Each row of a before or after table is a point. The points were changed in one or more steps. Then noise was added and the rows were shuffled. The steps act on how far a point lies along the listed directions, d1 being the first. What was done? A step turns or swaps two directions, mirrors them in a line or flattens them onto one, adds a multiple of one to another, or multiplies one. Angles are multiples of 10 degrees, from the lower direction toward the higher: turns from -170 to 170, lines from 10 to 170 but not 90. Use the fewest steps. Two steps may share a direction if one is a turn and the other turns, adds or multiplies; they go together, in the order done. Otherwise the lowest direction goes first.

Directions:
(1): [ 2.7 22.5]
(2): [22.5 -2.7]
Before (8 x 2):
[[ 8.7 -4.0]
 [ 6.1 -1.9]
 [ 3.7 -4.5]
 [ 6.1  4.4]
 [ 0.1 -0.4]
 [-3.4  3.4]
 [-2.3 -6.0]
 [ 7.5 -4.8]]
After (8 x 2):
[[ 0.5  4.0]
 [ 0.1 -4.9]
 [ 0.6 -2.4]
 [ 0.4 -5.3]
 [ 0.1 -5.6]
 [ 0.3 -4.5]
 [-0.2 -0.2]
 [-0.3  3.8]]
Steps: flatten d1 and d2 onto the line at 170 degrees

Directions:
(1): [ 15.9   8.2 -21.3]
(2): [20.1  7.1 17.8]
Before (10 x 3):
[[10.1  3.5 -5.7]
 [ 0.8 -3.5  6.0]
 [ 3.1  1.0  0.3]
 [-2.9 -1.9  0.6]
 [ 2.5  0.6  6.5]
 [-4.0 -2.6 -5.3]
 [-0.5 -0.2 -8.1]
 [ 1.6 -0.5  1.4]
 [ 3.4  1.9  9.9]
 [ 0.0  0.0  4.1]]
After (10 x 3):
[[  7.4   3.8   6.6]
 [ -2.1  -1.4   2.3]
 [  1.9  -0.3   0.2]
 [  5.2   1.7   4.5]
 [  3.7  -2.3   5.1]
 [ -3.9  -1.8  -6.8]
 [  1.7   0.9   3.9]
 [  5.7   2.2 -10.4]
 [  2.8   0.7  -1.1]
 [ -5.6  -3.6  -2.6]]
Steps: turn d1 and d2 by -30 degrees

Directions:
(1): [  6.3  -3.4   5.7 -24.2  -3.4  29.4]
(2): [ 13.0 -32.7  -1.9  12.6  10.7   5.4]
(3): [  9.4   6.1   3.0 -15.9  32.1 -11.2]
(4): [-29.7 -12.3 -18.4 -10.8   7.6   0.6]
(5): [-18.6  -5.2  33.3   4.8   6.3   1.6]
Before:
[[-1.8 -5.4 -3.4  2.9 -0.1  1.7]
 [ 3.6 12.2 -2.4 -1.8 -4.2 -2.2]
 [-2.7 -0.6  5.2  6.7  1.8 -5.2]
 [ 2.8  5.8  3.3  0.2  4.4 -5.0]
 [ 2.3 -3.5 -6.6  4.2  0.8 -6.0]
 [-9.5 -0.6 -1.7  0.9  3.7  1.9]
 [-6.3  9.2  3.0  6.7 -1.5 -9.9]
 [ 2.2  5.1  1.5 -1.1  0.2  0.5]
 [ 2.6  8.5 -4.5 -3.1  2.4 -6.5]
 [-3.2 -3.9 -0.7  3.5  8.2 -4.3]
 [-4.7 -2.4 -3.4  6.3 -1.6 -3.1]]
After (11 x 6):
[[-5.2 -0.9  3.6  6.9  0.8 -4.2]
 [ 3.1  1.7  3.5  7.5  4.6 -5.2]
 [-0.9  2.5  0.2 -0.2 -4.0  4.1]
 [ 0.3  4.9  3.4  4.0 -6.0  0.4]
 [ 2.6 11.6 -1.2 -1.4 -7.6 -1.1]
 [-3.8  2.5 -2.5  1.3  5.5 -6.4]
 [-2.3 11.2 -4.6 -4.7 -8.7  3.0]
 [ 0.8  2.5  3.5 -0.2  9.1 -0.8]
 [-8.5  9.8  2.6  1.6 -2.8 -4.6]
 [ 1.2  3.0 -5.5  2.9  0.2 -8.4]
 [ 0.0 -2.2 -2.7  0.6  5.5 -3.0]]
Steps: turn d1 and d2 by 30 degrees; add 0.5 times d5 to d2; turn d3 and d4 by -100 degrees

Directions:
(1): [-12.1 -12.5   1.2  32.6  12.9  14.7 -10.2  14.2]
(2): [ 5.9 21.0 -3.7  4.0 28.3  0.8 26.5  7.2]
(3): [ 18.6 -21.3   5.5 -19.1   9.0  26.6   3.9   7.5]
(4): [-27.3  -2.7  -1.2  -5.4 -18.6  13.5  26.0   8.4]
Before:
[[ -2.2  -1.5   2.1  -0.4   1.3  -0.5   2.8   0.9]
 [ -3.6   0.5   0.5  -5.9  -8.4  -2.5   0.6  -5.3]
 [ -8.8  -1.8   0.3  -7.8 -17.2   0.6   5.5  -2.7]
 [ -3.0   0.0   1.3  -6.6  -5.7   2.8   5.6   1.1]
 [ -5.4   3.1  -0.3   7.0   1.8   2.2   4.5   5.4]
 [ -5.4  -2.7  -0.9   0.7   0.5   5.1   0.5   6.3]
 [ -0.4   5.2   0.1   3.9   4.3  -2.4   8.2   1.2]
 [ -0.3   4.8  -0.9   9.1   7.5  -2.8   1.4   2.6]]
After:
[[ -5.5  -2.5  -1.0   0.7   0.5   5.0   0.8   6.1]
 [ -5.7   4.3  -0.5   5.7   1.7   2.2   7.2   5.3]
 [  0.6  -3.4   1.3   4.8  -0.4  -2.2 -11.2  -4.1]
 [ -1.4  -1.9   2.3   1.2   2.9  -0.3   1.6   1.1]
 [  0.4   6.2  -0.1   5.3   7.2  -2.3   8.9   1.8]
 [ -3.5   8.4  -1.7   0.3   1.8  -2.9  11.7   1.7]
 [ -0.5  -8.7   1.7  13.5  -1.3   1.2 -17.0   0.2]
 [  2.0  -3.1   2.1   5.9   4.3   3.2  -6.4   2.9]]
Steps: swap d1 and d4; multiply d2 by 1.3

Directions:
(1): [  1.5 -25.4 -13.2 -37.0 -22.0  -4.5   7.4  -1.7  -3.4   0.0   8.3]
(2): [-0.9 13.7  5.0 -4.1 -3.6 -0.2 17.3 13.4 17.2 39.0 17.1]
(3): [ 24.9   6.0  -6.8   3.7   0.2  -3.8 -11.0 -31.6  14.9  -3.1  27.4]
Before, 10 rows:
[[  3.2  -9.9  -4.7 -11.1  -8.6  -2.0  -1.8  -4.3  -7.0  -7.2   2.3]
 [ -5.6  -3.7   2.1  -5.8  -4.2   1.7   5.4   6.2  -2.5   3.8  -2.5]
 [ -4.0  -1.7  -2.4  -6.6  -0.8  -4.0   5.1   3.2  -1.4   2.2  -1.4]
 [ -5.6  -0.9   1.1  -1.6  -1.6  -1.2   3.9   7.8  -0.6   2.6  -3.8]
 [ -1.7   0.9  -1.9  -1.9  -6.0  -0.2   4.5   3.9   1.4  11.3   2.5]
 [ -4.6   3.6   0.6   0.3  -2.6  -0.1   8.3   9.5   4.7  15.2   0.9]
 [ -1.6  -2.9  -3.2  -8.1  -3.8  -0.6  -0.2   0.3  -3.5  -2.6  -0.5]
 [  3.6   4.0   1.6   2.1   1.1  -0.6   3.3   1.9   5.3   9.1   9.4]
 [  2.5   7.7   6.0   4.5   3.1   1.9   4.9   5.6   6.4  10.3   3.9]
 [  4.9   4.9   0.8   1.7  -1.6  -0.8  -0.4  -5.5   3.7   5.2  10.8]]
After:
[[-4.8 -2.9  1.4  1.1 -0.5  0.7 -2.3  2.3 -9.3 -8.3 -6.7]
 [ 2.8  3.3 -2.6  1.5  3.5 -4.2 -1.1 -7.0  2.0 -2.2  3.6]
 [-0.7  4.5  6.6 10.4  7.3  3.2 -1.4  4.9 -2.4 -5.4 -8.0]
 [ 1.8  2.8 -1.7  9.9  1.1  0.5 -6.1 -5.7 -2.2 -5.0 -2.3]
 [ 1.8  7.6  1.0 15.9  6.8  0.7 -5.7 -4.6  0.8 -5.1 -3.7]
 [ 4.7  3.8  2.0  5.2  1.5  1.1 -2.7 -8.4  3.5 -0.8  6.1]
 [ 7.3 -6.7 -4.8 -9.7 -8.5 -2.6 -2.2 -8.1 -2.5 -3.6  8.8]
 [ 3.4  0.8 -3.4 -4.6 -1.8 -0.9 -2.3 -5.8  0.6 -1.4  5.4]
 [-1.6 -0.9  2.5  7.4  5.2  0.9 -3.1  3.1 -5.7 -8.8 -5.7]
 [ 2.9  5.2  0.8  6.1  2.3 -1.9 -1.6 -3.3  4.9  0.8  3.7]]
Steps: turn d1 and d3 by 130 degrees; turn d1 and d2 by 130 degrees

Directions:
(1): [-12.8  11.6   2.4  23.2   8.0  25.7   7.1   0.4   7.2 -24.3  27.2  -9.7]
(2): [  5.5   1.1  -7.4  -3.5  11.6 -27.5  10.6   2.5  -2.5  -0.1  35.7  26.5]
(3): [ -8.5 -30.4  -2.7 -22.3  24.1  17.8   9.9  -7.3 -21.8  -7.9   1.0   0.6]
Before (14 x 12):
[[ -5.8  -2.0  -3.2   1.0  10.0   5.7   5.3  -0.4  -4.3 -10.5  17.8   3.7]
 [ -2.2  -6.5   0.3  -5.3   1.5   4.9  -0.5  -1.9  -2.9  -0.2  -5.4  -1.9]
 [  2.5   5.1   2.1   3.8  -1.3   1.7  -4.6   0.1   3.7   0.2  -5.7  -1.9]
 [  0.5   4.4   0.0   3.2  -3.2   0.7  -1.4   0.8   0.5  -1.5   1.0  -3.1]
 [  2.3   2.4  -0.9   5.4  -4.7  -0.9  -5.1   1.4   0.9   2.6  -3.3  -2.1]
 [  2.7   4.0   0.8   3.6  -1.5  -7.0   0.4   3.8   2.1   0.5   6.7   1.8]
 [  2.5   2.2   3.8   4.7  -6.6   2.1  -5.0   0.1   1.1   0.9  -7.6  -3.4]
 [ -1.4  -6.3   0.8  -5.7   0.3   5.5   2.3   1.4  -6.5   0.2  -5.5  -1.1]
 [  2.9   1.4  -3.6  -0.3  -0.6 -16.0   2.6   3.7   1.6   3.4  17.9  11.4]
 [  1.0  -0.6   1.3  -2.6  -0.6   5.5  -1.0  -1.9  -4.2   2.0  -6.3   0.0]
 [  1.1   3.4   0.0   4.6  -4.4   4.4  -4.7   0.2   2.9  -0.9  -7.5  -3.7]
 [ -3.1   3.1   1.8   5.8  -3.9   8.4   0.6   1.6   1.4  -0.6  -3.8  -5.5]
 [  3.9   1.1   1.4   2.9  -4.3   3.0  -4.1   3.4   3.9  -0.6  -0.9  -3.2]
 [ -4.5  -4.4  -1.0   5.4  -1.6   5.1   1.2  -0.3   3.6  -3.9  -1.1  -5.1]]
After:
[[ -2.2 -10.7  -2.2  -2.9   1.0  -0.7   2.1  -1.0  -1.3   0.0  -3.0   0.0]
 [  5.4  -2.4  -4.4  -9.6  -1.1 -17.1  -1.6   1.0  -3.3   8.1   1.2  11.7]
 [ -0.7  -2.1  -1.2  -2.0   3.0   1.8   1.2  -0.8  -3.7  -3.0   3.3  -1.5]
 [  2.0  -4.9   0.0  -1.3   2.5   6.0  -0.5   1.8  -1.3  -3.7   3.6  -1.9]
 [  1.3   8.3  -2.3   7.6  -4.0 -11.5   1.1   4.9   6.7   0.2  19.6   7.2]
 [ -2.0  -4.6  -1.2  -0.6   4.1   9.3  -0.3  -1.7  -3.2  -5.3  -1.7  -1.6]
 [  0.1  -1.3   1.5  -2.0  -4.4   1.6  -3.3  -0.4   0.6   2.9  -9.6  -2.9]
 [  0.7   2.0   0.5   2.7   2.1  -3.2   2.3   3.0   0.1  -2.3  10.0   2.2]
 [ -1.4  -2.7  -1.5   4.0   2.9   6.1  -1.3  -0.3  -3.0  -3.7   3.0  -2.0]
 [ -1.0  -1.6   1.0   0.3   6.3   7.0  -0.3  -1.4  -2.2  -4.7   0.5  -0.9]
 [  0.9   1.9   1.6  -0.2  -1.8   6.3  -2.2  -1.9  -3.2   1.7  -6.6  -1.1]
 [ -2.9  -6.9  -0.4  -4.2   3.2   6.6   4.0  -0.5  -6.3   0.4  -2.2  -0.3]
 [  1.2  -0.1   1.9  -1.4  -7.0   1.7  -1.0   2.6  -1.8   3.2  -9.7  -2.3]
 [ -2.0  -4.2   3.1   1.8   2.7  10.0  -0.2  -1.4  -4.4  -5.6  -0.1  -3.3]]
Steps: turn d1 and d3 by 120 degrees; turn d2 and d3 by -40 degrees

Directions:
(1): [-10.5 -12.6   3.6  -0.4   6.4  12.1  15.8 -24.8  11.9 -17.5   9.6  -7.2
  16.6  14.6 -25.6 -12.1  30.8  21.7]
(2): [ -8.5 -10.6  14.1 -18.5  -6.0  -6.9   8.8  27.2  12.3 -18.3   6.5  10.5
  16.5  20.4  17.4  -4.3  15.4 -33.5]
(3): [  0.7  -3.1 -24.6 -29.3  -1.6  16.3  14.3 -20.7   7.6  11.6 -18.3  -5.0
   1.4 -21.1  29.5 -12.7  13.4  -7.1]
(4): [ -0.6   5.3  -9.9  -7.3 -27.9  18.2   2.2  11.7   4.4 -14.9 -14.7  -0.7
 -43.7  10.9 -22.6 -11.8   4.1  -6.8]
(5): [-20.6 -13.7  11.5   0.6 -25.3   3.0   2.1 -24.0  -7.5 -12.6   8.1  33.8
   1.4 -28.4  -7.2  12.7  -9.6 -10.9]
Before:
[[ -2.9   0.2   2.2   6.5  -0.5  -3.8  -5.5  -3.3  -3.0  -0.3   6.7   3.0
    1.4  -1.8  -6.8   3.3  -5.3   2.4]
 [  1.3  -0.2 -11.9  -6.4  -6.1   8.3   2.6  -5.7   0.7   2.9 -10.9  -2.0
  -10.5  -6.6   0.6  -1.5  -1.8  -2.6]
 [ -6.0  -0.2   7.7   2.4 -11.2   2.8   0.9   1.4   1.2  -8.4   4.2   7.1
   -8.1   0.8 -13.4   1.1  -0.6  -3.3]
 [  7.0   4.9   2.9   4.0   5.3  -3.3  -4.3   3.7   1.8   3.4   0.6  -3.6
    0.3   2.8  -1.2   2.2  -2.3   1.2]
 [ -4.5  -6.0  -4.0  -1.3  -1.4   7.0   7.1 -12.5   2.2  -1.8  -2.9   1.0
    3.2  -6.7   0.6  -3.2   4.9   1.9]
 [ -3.0  -0.4  -1.7   2.1  -3.8   2.5   5.0  -7.2   2.1  -5.4   1.1  -1.6
   -4.0   3.7 -13.0  -5.0   2.7   7.2]
 [  2.3   1.9  -0.7   0.7   1.4   2.4   0.2   0.4  -0.8   1.4  -3.6  -5.7
   -3.8  -1.2  -4.7   0.6  -3.5   1.7]
 [  0.3  -0.6  -1.2   3.6   2.2  -5.6  -0.9   3.6  -1.1   2.7  -0.6  -0.3
   -0.7  -5.6   5.0  -0.6  -4.1  -0.3]]
After:
[[ -2.1  -3.6   6.6   4.9   0.4  -8.8  -4.3   3.5  -4.4   1.2   4.1   8.8
    8.9  -4.8   4.5  11.5 -11.8  -8.7]
 [  0.6  -1.1   3.4  -2.0   4.6  -1.2   2.1   3.4   1.4  -0.5  -0.1  -4.2
    5.9   2.2   1.0   0.8   0.3  -2.9]
 [ -4.7  -3.8   0.5   0.1  -9.2   0.2   0.4  -1.1  -3.6  -0.1  -3.0  11.6
   -2.3 -13.2   8.6   4.8  -9.5 -12.0]
 [ -1.5  -2.1   1.4   4.5   0.1  -3.6   0.9   6.0   1.8  -4.3   1.3  -1.2
   -2.9   2.9  -4.4  -3.5   1.2   1.2]
 [ -3.0  -1.7   1.8  -0.9   4.3   1.5   4.1 -13.0   1.6   3.8   4.0   0.2
   10.3  -8.9   1.7   0.6   3.1   4.9]
 [ -3.8  -2.4  -2.4  -4.9  -1.4   2.0   1.8  -2.6   4.4  -4.1   3.0  -0.9
    2.6   3.9  -2.3  -5.0   6.9  -1.9]
 [ -1.7  -1.8  -3.9  -6.8   1.3  -2.9   5.9  -6.0   1.9   3.7  -0.6   1.6
    8.5  -6.6  11.6  -2.1  -0.2  -4.2]
 [  6.0   3.0   0.9  -1.3   5.0   1.3   1.0   3.4   7.0  -1.1  -0.6  -7.4
    0.6   9.3  -3.3  -3.9   7.3   1.6]]
Steps: turn d1 and d3 by 110 degrees; add -0.7 times d1 to d5; turn d2 and d4 by 170 degrees
